Each row is a point. Each copy is the shape, with its points in the same order, stretched, turned, moved and blurred by noise. Say if it was mirrored as well.
(in the rows, 128 means zero)

Shape (6 x 2):
[[ 83 166]
 [122 181]
 [111 150]
 [177  44]
 [158 106]
 [116 174]]
Copy 1:
[[115 189]
 [ 78 177]
 [109 146]
 [141  29]
 [121  86]
 [ 92 159]]
Copy 1 is: mirrored
Copy 2 (6 x 2):
[[111 186]
 [ 68 158]
 [108 154]
 [170  59]
 [120  97]
 [ 79 162]]
Copy 2 is: mirrored
Copy 3:
[[ 76 104]
 [ 71 146]
 [ 95 120]
 [206 125]
 [149 140]
 [ 76 135]]
Copy 3 is: only turned
Copy 4:
[[ 79  83]
 [120  68]
 [105 101]
 [180 202]
 [157 139]
 [108  74]]
Copy 4 is: mirrored

Shape, 9 rows:
[[128 185 131]
 [149 132 227]
 [137 153 114]
 [ 83  85  53]
 [ 92 134 161]
 [104  89 123]
 [103 102  27]
 [ 90 116 120]
 [ 76 120 102]]
Copy 1 (9 x 3):
[[167 158 129]
 [ 77 217 141]
 [141 118 110]
 [134  34 115]
 [113 130 163]
 [ 96  87 133]
 [146  25  90]
 [116  94 140]
 [129  81 152]]
Copy 1 is: mirrored
Copy 2:
[[129 139 174]
 [201  50 153]
 [130 154 135]
 [ 65 155  61]
 [117  87 146]
 [118 108  90]
 [ 69 189  70]
 [100 112 120]
 [ 70 122 109]]
Copy 2 is: only turned
Copy 3 (9 x 3):
[[ 87 162  78]
 [133 203 157]
 [106 140  79]
 [ 93  40 110]
 [ 83 140 147]
 [110  96 139]
 [ 98  44  68]
 [ 86 104 125]
 [ 71  93 122]]
Copy 3 is: only turned
Copy 4:
[[ 85 162 169]
 [164  70 200]
 [ 88 132 126]
 [143 163  23]
 [161 145 150]
 [160 106  77]
 [110 176  18]
 [147 143 108]
 [143 165  89]]
Copy 4 is: mirrored

Shape:
[[ 46 133 135 188]
 [139 164 111  83]
 [123  58 116 191]
 [ 46 106 111 165]
 [140  80 186 151]
 [ 90 146 155 103]
 [117 127 189 191]
 [136 173  94 113]
 [107 102  97 189]
 [118 123 191 116]]
Copy 1:
[[ 30  92 134 168]
 [124 177 148 115]
 [121  52  88 154]
 [ 34  75 132 132]
 [138  71 159 192]
 [ 83 129 188 156]
 [ 93  99 144 212]
 [108 169 116 123]
 [ 92  84  79 146]
 [112 108 194 181]]
Copy 1 is: only turned
Copy 2 (10 x 4):
[[ 53 161 160 139]
 [151 146  35 103]
 [127 108 204  84]
 [ 44 127 151 110]
 [167  93 166 164]
 [107 129  75 160]
 [145 157 181 173]
 [145 170  55  83]
 [108 150 170  81]
 [144 109 109 182]]
Copy 2 is: mirrored

Shape (11 x 8):
[[118 122 164  88 152 144 119  66]
 [100 121 145 170  79 106  94 106]
 [ 76  94 148 182  76  79 101 177]
 [188 158 109 139 163 178 186 109]
 [ 70 120 151 187 114 103 200 166]
 [181 182 144  70 126 214 182 114]
 [158 197 138  68 138 135 146 101]
 [176 158 159 117 178 197 169 175]
 [106 163  88 104 156 183 130 149]
 [190 107 109  90 142 188 241 167]
 [107 142 122 131 143  74  75 148]]
Copy 1, 11 rows:
[[148 120 140 122 149 110  49  70]
 [113 163 148 167  79 126  99  90]
 [ 80 147 155 176  72 100 112 159]
 [181  99  70 100 162 167 166 100]
 [ 78  67 111 150 107  95 164 147]
 [169 111 106  44 187 164 175  98]
 [170 122 102  61 142  91 132  84]
 [155 132  95  92 215 153 177 157]
 [107 144  55  75 155 163 114 128]
 [170  45  85  55 163 184 182 180]
 [131 179 108 144  98  73  83 133]]
Copy 1 is: only turned
Copy 2, 11 rows:
[[ 88 132 117  28 112 111 132 127]
 [ 68 116 116 149 154  94 113  92]
 [ 92  93 138 218 141  39 119 146]
 [210 147 128  94 119 178 170 111]
 [143 121 125 212  63  78 148 161]
 [160 152 101  50 155 189 219 178]
 [150 204 118  52 153 120 175 138]
 [198 115 179 100 122 161 189 194]
 [176 124  90 123 153 144 107 187]
 [242  88 104  74 123 131 234 161]
 [129 138 152 135 166  43  83 132]]
Copy 2 is: mirrored
Copy 3:
[[103 170 164 113 155 118 121  63]
 [ 96 142 159 208 119  87 138 106]
 [ 95 111 182 228 101 100  87 161]
 [151 103 107  86 135 174 183  96]
 [156  72 162 201 106 152  92 104]
 [111 162  96  62 101 220 151  76]
 [135 192  84 100 157 181 135  95]
 [134 115 138  70 134 247 147 123]
 [ 68 114 102 119 150 202 130 106]
 [130  90  96  29  92 190 129 124]
 [ 98 144 131 177 177 124 106 144]]
Copy 3 is: mirrored

Shape:
[[141  93 138 128 168 204 164 169  89]
 [141 190 170 106 147 133 164 146 124]
 [ 96 101 102 147  67  44 128 191 151]
 [143 147 146 119 161 156  78 132 119]
 [153  71 148 129 154 162 157 160 146]
 [104  96 120 193 147 141 144 129 106]
 [189 160  97  58 148 107 178 131 136]
 [ 85  70 113 123  99  77 143 146 159]
 [104 146 159 127 146 173 101 113  61]
 [ 82 136 137 150 204 202 109 144 143]
 [189 195 125  95 130 178 149 121 133]
 [179 175 152 144 157 133 151 143 125]
 [158 110 101  98  65 108 191 156 164]
 [ 86  87 185 194 168 171 120 118 122]]
Copy 1:
[[110 128 165 126 152 234 122 187 136]
 [131 196 180 124 115 155 117 127  65]
 [ 80  79 179  96 179  41 165 130  87]
 [113 159 121 117 116 153  75 123 147]
 [123  97 175 162 146 189 129 153 141]
 [ 64 137 128 146 188 147 148 160 141]
 [217 146 123 105 150 136 151 142  97]
 [107  73 147 117 206  93 180  98 122]
 [ 75 172 122  88 118 181 113 108 149]
 [ 97 146 135 160 185 200  67 145  99]
 [155 174 115 112  84 158 114 156  79]
 [148 199 159 151 105 147 113 172 105]
 [140  80 157 112 137 114 192 141  69]
 [ 50 145 151 173 158 189 116 115 149]]
Copy 1 is: mirrored
Copy 2 (14 x 9):
[[ 91 131 167 152 215 154 197 167  95]
 [ 77 175 149 112 114 127 128 168  81]
 [145   7 124  65 118 116 126 128 157]
 [ 83 144 114 188 166 120 102 148 109]
 [112 108 191 145 170 167 167 175 156]
 [137  94 156 136 167 111 201  94 130]
 [153 147 115 127  89 157 113 241 101]
 [134  15 144 107 115 164 154 132 146]
 [ 89 137 127 175 187 118 151 102  51]
 [ 44 143 111 176 191 153 196 129 145]
 [118 218 102 123 146 152  94 187 106]
 [108 186 152 129 133  99 130 169 120]
 [167  98 143  55 123 181 119 180 145]
 [ 78 117 196 170 180 131 199  64 130]]
Copy 2 is: mirrored

Shape, 15 rows:
[[196 159 170  77 120 139 126 165 133 142 167 121]
 [159 144 129 141 158 140 143 117  69  86 154 144]
 [171 104 138 117  71  80  62 186 130 158 179 129]
 [ 86 163 117 106 128 163 133 121  81 114 140 167]
 [ 66 117  98 155 145  88 143 113 159  74  93 139]
 [133 151  64 151 160 152 147 136 168 108 142 146]
 [111 105  70 138  72  59 134 111 148 117 114  81]
 [106 134 114 183 113 145 190 164 154 102 138 156]
 [165 115 169 124 119  86  87 160 120 209 166 117]
 [141 165 147 100 126  89 122 122 115 111 174 162]
 [150  73 145  88 111  98 115 180 135 167 217 101]
 [156  84 131 111 107 109  94 193 149 131 154 112]
 [111  60 114 142 103 137 137  98 156 100 108 128]
 [ 93 120 115 168 102 122 110 110 168  93 154  97]
 [ 92  96 121 134 101  92 104 161 138 115 125  67]]
Copy 1, 15 rows:
[[168 130 163  71 117 190 100 138 117 150 150 110]
 [130 138 128 139 139 176 105 113  69  93 117 122]
 [249 128 123  98  95 128 124 107 137 143 196 105]
 [ 84 141  71 125 105 145 149 111 105 112 138 139]
 [100 169 130 196 141  90 163 126 142  96 109 108]
 [131 192 101 180 149 188 151 149 153 109 106 114]
 [180 135 102 147 140  70 188 134 123 142 120  75]
 [122 130 124 207 117 156 159 169 134 133 106 152]
 [210  98 133 108 143 144  88  96 147 170 193 109]
 [136 154 148 108 147 152 143 113  95 111 172 132]
 [225 162 133 112 105 142 106 113 110 203 186 108]
 [218 152 133 122  90 131 108 122 144 151 153  98]
 [141 149 128 146 100 102 174  73 130 138  81 105]
 [145 140 132 175 112 135 179 112 130 131 139  65]
 [179 129 111 155  99  91 130 133 135 149 146  58]]
Copy 1 is: mirrored
Copy 2, 15 rows:
[[158 130 149  76 116 153 153  94  93  93 197 169]
 [108 143  82 120 147 162 125  69  66  72 128  94]
 [141  81 109  98 138  83 163 160  59 169 199 181]
 [ 67 154  90 116 109 142 132 105  98  64  94 147]
 [118 181  98 115 124  80 108 162 109 104  71  71]
 [118 189 108 152 118 163  94 156 118 125 147 113]
 [152  92  41  99 113  68 113 180 154 138 123  88]
 [126 148 127 189  87 134 152 148 101  98 117 134]
 [150 108 120 101 181  84 177 106 107 147 208 196]
 [121 159 100  91 102  98 131  92  57  83 177 133]
 [114  94 153  94 155 110 181 156  90 117 230 133]
 [140 101 141  92 152 118 156 182  81 148 177 146]
 [101 115 140 115 120 110 120 138 143 146  90  77]
 [138 113 118 154 123  78  77 149 113 111 128  93]
 [144  98 116 101 171  77 145 191 121 109 135 116]]
Copy 2 is: mirrored
Copy 3 (15 x 12):
[[157  93 170  72 172 126 143 175 151 155 110 135]
 [120  95 110 126 150 115  86 119 108 120 174 139]
 [158 116 236  74 141  72 113 144 213  99 130 110]
 [ 71 126 157 120 104 156  80 154  99 141 162 166]
 [ 71 166  94 138  67 126 168 127 147  57 194 148]
 [ 96  96 100 128 101 165 131 155 180 116 180 139]
 [141 183 135  98  68 152 162 115 157  52 170  91]
 [105 114 138 161 105 136 159 187 142 103 214 148]
 [158  96 207  70 122  51 134 127 187 179 134  88]
 [135 145 150  79 112 106 122 140 145 121 171 181]
 [132  68 219  44 144 106 158 118 172 129 167  80]
 [138  97 201  90 159  98 148 143 190  97 143 100]
 [117 114 165 169  87 144 173  95 140  76 156 129]
 [110 170 152 139 118 150 161 102 183  91 190 118]
 [110 162 170 104 125 104 157 119 162  90 160  73]]
Copy 3 is: only turned
Copy 4:
[[152 147 176  95  90 140 206 142  73 169 175 131]
 [130 115 127 151 138 152 153 152  78  73 150 119]
 [105 163 128  57  69  82 101 144  84 197 191 148]
 [ 76 140 131 122 158 146 175 148 133  87 136 120]
 [112  95 133 136 121  81 100  83 193  65 108 132]
 [172 145 146 129 141 149 109 130 176 103 105 138]
 [108 107  71  91  72  93  96  61 183 149 106  97]
 [124 132 157 148  81 138 122 179 197 104 103 136]
 [ 87 141 165 111  97  92 133 132  60 236 161 148]
 [122 138 126 125 111 100 184 134 111 116 184 166]
 [138 120 148  77 114  88 135 171 108 223 194 129]
 [139 134 157  60  93  89 104 142 107 167 161 124]
 [101  72 139  92 111 141  91  98 177 109 124 127]
 [112 126 146 126  97 124  82  86 189 125 173 105]
 [101 121 142  84  93  75  90  89 146 152 142  73]]
Copy 4 is: only turned

Shape, 16 rows:
[[154 128 105 140 128 184 114 103 102 115 155 111]
 [142  96 110  75 138 123 134 142  87 135 171 137]
 [117 164 129 164 133 133  95 136  81  61 112 153]
 [135 161 156 118 169  85 147 198 106 137  98  84]
 [107  82  92 124 107 160 152 139 188 108 179  71]
 [152 125  88 114  79 157 151 117 132  84 134  91]
 [ 81  75 152  85 142 207 127 155 110 158 111 123]
 [133 165 130  86 136  62  58 130 153 155 133  98]
 [146 119 141 160 122 145  81 166 195 123 190 130]
 [ 91 135 182 162 130 145  81 170 113 152 192  67]
 [125 140 121 110 214 111 126 105 133 192 166 138]
 [149 122  37 109  89  62 117 120 146 126 127  76]
 [122 183  90 139 161 145 144 173 108 148 206 139]
 [119  77 149 137 126 105 130 122  83 247 143 168]
 [115 156 132 101  50 153 156 130 103 173 167 119]
 [106  53 101 137 112 111 170  88 122  72 170  72]]
Copy 1 (16 x 12):
[[118 113 175 147 127 158 113 113  44 149 159 124]
 [120 120 191 136 154 108 105  99  87 123  79 151]
 [136 119 107 153 106 153  47 119  85 165 133 107]
 [115 171 165 121 140 167 122 139 197 117  76 131]
 [106  64 164  89 134  98 150 153 119  84 160 164]
 [110 121 136 112 126 140 103 159  53 112 148 163]
 [ 97  69 160 137 150 157 175  97  94 159  81 115]
 [103 196 138 115 127  90 118  62 164  81 111 130]
 [112 109 139 165 110  60 129 138 156 109 156 127]
 [ 67 105 195 120  86 100 117  99 160 149 146 129]
 [160 133 209 160 165 151 153  40 160 112 123 129]
 [127 175 140  54 148  69 106 127 104  86 143 160]
 [110 110 181 165 174 128  68 103 153 139 153 150]
 [142 140 199 141 142  87 177  56 121 199  91 156]
 [ 69 139 142 134 138 123 106 101  82 157 129 207]
 [153  67 200  68 100 110 117 137  66 100 131 171]]
Copy 1 is: mirrored
Copy 2 (16 x 12):
[[122 132 113 126 163 172  59 115  66 162 131 118]
 [183 148 155  78 138 151  75 140 113 143 146  67]
 [109 157 103 157 161  96  87 168  50 103 120 121]
 [150 181 123 140 153 118 116 180 173 113  70 126]
 [137  84 111 150  74 199  96 104 163 139 136  88]
 [150 154  55 126  96 201  98  97 108 147 137 101]
 [152  70 207  66 134 213 108 178 108 119 152 111]
 [102 133 102  89 155  78 129 105 211 121  97 100]
 [116  80 108 156 115  93  72 164 171 169 154 164]
 [ 52 139 189 130 124 110  50 164 159  97 143 148]
 [139 106 195 137 228 108 108  90 154 158  90 100]
 [113 179  55 125 102 135 139  85 163 157 110  36]
 [142 170 135 201 204 120  39 148 127 138 173  99]
 [115 157 249  91 142 105 146 136 124 189 169 130]
 [131 187 129 123 115 178 105 101 138 133 209 136]
 [125 130 144 126  47 175 110  69  93 119  96  63]]
Copy 2 is: only turned

Shape (16 x 12):
[[110  77 100 140 149 119 131 142 128 128 119 135]
 [114 118 118 135 133 142 141 119 102 105 120 117]
 [114  96 249 134 149 144 137 142 123 124 135 115]
 [111 135 103  84 126 115 138 151 125 147 130 114]
 [135 142 113 135 139 111  89 148 136 120 151 117]
 [121 115 108 141 169  96 137 110 140 134  75 136]
 [118 105 110  90 111 142 120 140 115 142 148 123]
 [111 135 114 129 108 138 143 144 141 147 154 132]
 [127 125 110 130 128 116 133 106 130 139 152 131]
 [135 117 104 126 130 120 141 149 132 115 159 139]
 [115 142 121 149 148 123 136 146 131 138 159 108]
 [115 141 107 112 114 116 124 129 114 101 152 138]
 [129 136 101 138 111 122 120 148 141 148 131 149]
 [146 119 102 143 124  99 127 135 129 109 128 101]
 [153 137 109 135 151 140 134 146 140 128 146 120]
 [159 110 146 131 132  97 116 151  75 149 124 150]]
Copy 1, 16 rows:
[[ 80 143 123 173 136 128 150  82 159 144 152 135]
 [ 85 116 121 132 144 103 155 111 134 111 138 155]
 [133 213  96  32 138 134 169  80 107 136 190 188]
 [118 120 125 145  80  91  92 127 140 149 128 149]
 [112 122 123 132  92 160 120 143 100 126 113  95]
 [135 104 105 161 159  96 177  91 147 199 124  96]
 [ 94 150 135 152  79 103  89 121 147 101 144 145]
 [124 153 161 146 125 129  82 133 129 104 117 158]
 [123 151 130 168 107 118 114 147 127 126 125 128]
 [ 82 158 118 158 128 146  91 137 133 130 130 139]
 [126 141 122 129 107 161 132 134 105 119 115 162]
 [ 95 124 131 163 118 110  98 145 127 114 147 134]
 [121 125 163 157 135 146  91 136 147 125 106 111]
 [ 65 119 124 134 117 112 139 150 114 155 105 119]
 [109 143 103 120 124 167 113 128 114 129  89 123]
 [ 86 115  97 134 112 165 164 150 182 151 147 130]]
Copy 1 is: only turned
Copy 2:
[[145 140 147 115  97 131 103 119 126  97 134  84]
 [136 136 155 142 101 142 129 100 137 129 144 132]
 [164 130  99 181 106 185  97 197  89 101 157 163]
 [105 125 135 138 118 175 127 139 140 153 115  73]
 [ 73 113 101 105 127 115 129 155 168 101 117 133]
 [161 176 150 112 104 119 123 145 147 141 122 116]
 [110 110 111 160 104 153 119 105 121 130 127  73]
 [119 135 108 117 139 162 146 118 134 120 125 106]
 [111 138 117 134 114 127 161 132 127 120 117 113]
 [104 110 128 116 137 127 120 154 127 109 131 104]
 [109 121 130 106 120 159 165 158 153 102 124 136]
 [ 84 130 128 145 135 122 126 128 142 122 124 109]
 [109 146  94 101 146 126 129 122 157 119 133 105]
 [ 83 123 143  83 111 134 121 140 145 128 135 134]
 [123  96 118 102 131 128 145 156 149 124 130 139]
 [ 99 131 109 156 104 119 123 172 149 117 181  95]]
Copy 2 is: only turned
Copy 3, 16 rows:
[[164 132 116 144 150  96 134 139 129 125 102 132]
 [141 115 111 156 140 132 130 118 130 120 119 113]
 [ 88 192 100 184 197 138 132 108 142 161 197 155]
 [151 129 100 105 139 156 117 138 112 106  94 122]
 [133 146 140  97 127 130 139 143 159 105 118  93]
 [165 137 123 153 119 105 137 178 118 146 107 139]
 [134 119 110  99 151 138 115 114 133 103 125 134]
 [152 141 127 108 113 145 126 101 125 112 126 127]
 [146 135 109 134 103 114 117 131 145 112 130 134]
 [147 145 109 110 123 125 119 110 144 104 111 103]
 [157 157 109 124 135 134 151 120 144 104 127 102]
 [141 126 126 125 120 142  99 117 144 110 117  88]
 [143 138 144  99 100 128 129 129 119 114 112 116]
 [135 135 123 124 116 124 142 139 154 107  79 114]
 [137 144 103 105 123 125 153 124 146 121 116 106]
 [ 98 148 117 127 144 118 121 134  99  86 130 113]]
Copy 3 is: only turned
Copy 4, 16 rows:
[[151 149 103 126 134 142 114 158 142 128  73 140]
 [136 116  91 138 120 139 114 122 138 150 130 123]
 [101 117 115 113 137 114 156 173 132 205 147 169]
 [154 138 140 159 130 129 122  98 121 148 101 149]
 [161 136 136 118 135 111 123 159 104 114 131 111]
 [123 137 112 127 136 160 159 159 108 151  56 125]
 [160 130 122 158 129 134 102 120 133 130 129 156]
 [129 142 136 134 124 121 111  93 115 124 128 149]
 [137 135 106 138 122 129 128 128  92 123 131 137]
 [156 158 115 132 125 122 115 122 127 112 132 131]
 [139 148 125 123 123 107 109 123 105 144 127 123]
 [159 127 107 132 134 124 128 103 119 120 145 128]
 [143 146 151 113 127 136 119 115 115 106 111 139]
 [154 129 110 133 109 107 131 156 121 117 118 112]
 [140 154 133 138 120 128 108 138 120 126 139 112]
 [187 152 141  95 102 150 127 154 124 136 128 144]]
Copy 4 is: only turned

Shape:
[[140 126 105 121 151 242 158 150 140 137 116 155]
 [103 110 110 114 108 131 104 133 118  63 139 131]
 [136 142 129 207  91  95 128 137 104 131 164 150]
 [143 109  98 185  98 198  79 119 143 141 151  93]
 [164 129 115 109 105 106 115 122 158 127 135 117]
 [ 96 168 106 137 124 106  85 125 138 137 153 158]
 [ 62 122 113 143  91  87 153 136 148 144 154 111]
 [119 142 249 118 117 111 185 147  88 136 159 105]
 [144 200 118 160  93 123 121 146  69 106 125 137]
 [152 117  94 112 129 113 133  59 126 135 139 151]
 [144 195 101 109 117  85 127 142  26 138 113 137]
 [109 134 128 111  94 117 122 145  80 139  22 116]
 [153 137 119 156 116 112 112  86 129  57  65 158]
 [154 126 130 132 232  93 153 130 134 130  63 145]
 [153 131 103 176 151 127  85 142 158 121 143 145]
 [ 89 113 112 133  97 122 136 106 157 116 157 156]
 [156 104 123 119 106  90  88 124 133 145 134 149]]
Copy 1, 17 rows:
[[135 111 101 152 201 198 112 131 149 123 110  87]
 [ 85 140 121 156 137 123 161 148 134  97 109 147]
 [ 81 119 107 141 110  90 110  92  89 165 141 179]
 [115 145  79 150 171  96 127  75 113 166  62 120]
 [135 137 131 104 146 117  96 129 151 129  95 185]
 [ 58 126 123  81 141 105 114 143 140 141 146 133]
 [107 121  37  72 110  98 131 120 150 122 155 158]
 [134 111 139 107  13 156  93  99 122 114 214 110]
 [ 55 140 137 129 108 128 108 111  70 124 101 177]
 [145  87 145  89 152 124 108 172 132 166  86 151]
 [ 63 107 164  96 102 121  63 145  56  88 103 181]
 [103  71 132 107 153 130 142  90 117  44  74 148]
 [109 102 162 136 167 141 184 121 111 129  84 175]
 [191  84 180  88 204 139 119 161 105 119 194 121]
 [120 148 141 137 198 103 109 117 119 160 140 146]
 [ 96 117  78 102 140 112 139 143 168 150 126 143]
 [121 112 154 123 154  93  89 137 151 132 105 164]]
Copy 1 is: mirrored
Copy 2:
[[128 102  91 125 186 201 116  70  28  75  87 150]
 [169 136 131 121 116  66  72 136 106  92  99 143]
 [147 143 132 226 136  68 147  81 129 127 165 134]
 [102 108 104 212 149 150  10  51 112 106 116 156]
 [164 142 155 146 155 150  95 140 159 130 118 143]
 [117 189 165 144 149  83 113  87 146 116  86 138]
 [126 127  87 159 153  71 151 124 197  99 101 130]
 [112 124 133 124 108 114 194 152 154  47 223  75]
 [127 157 174 223 108  80 143 128  70 125 113  90]
 [192 138 143 112 172 132 109  87 141 159 111  90]
 [121 190 161 171 112  81 170 167  79 187 111  55]
 [100  95 138 139  44 117 150 156 120 176  69 122]
 [193  80 215 147  99  80 109 103  97 151  95 139]
 [113  77 194  54 211 109 163 131  83 183 141 168]
 [128 144 165 162 187 110  72  83 104 130 131 192]
 [176 138 110 130 147  96 125  83 163  85  94 135]
 [159 175 140 132 124 136  98 116 162 157 135 157]]
Copy 2 is: only turned
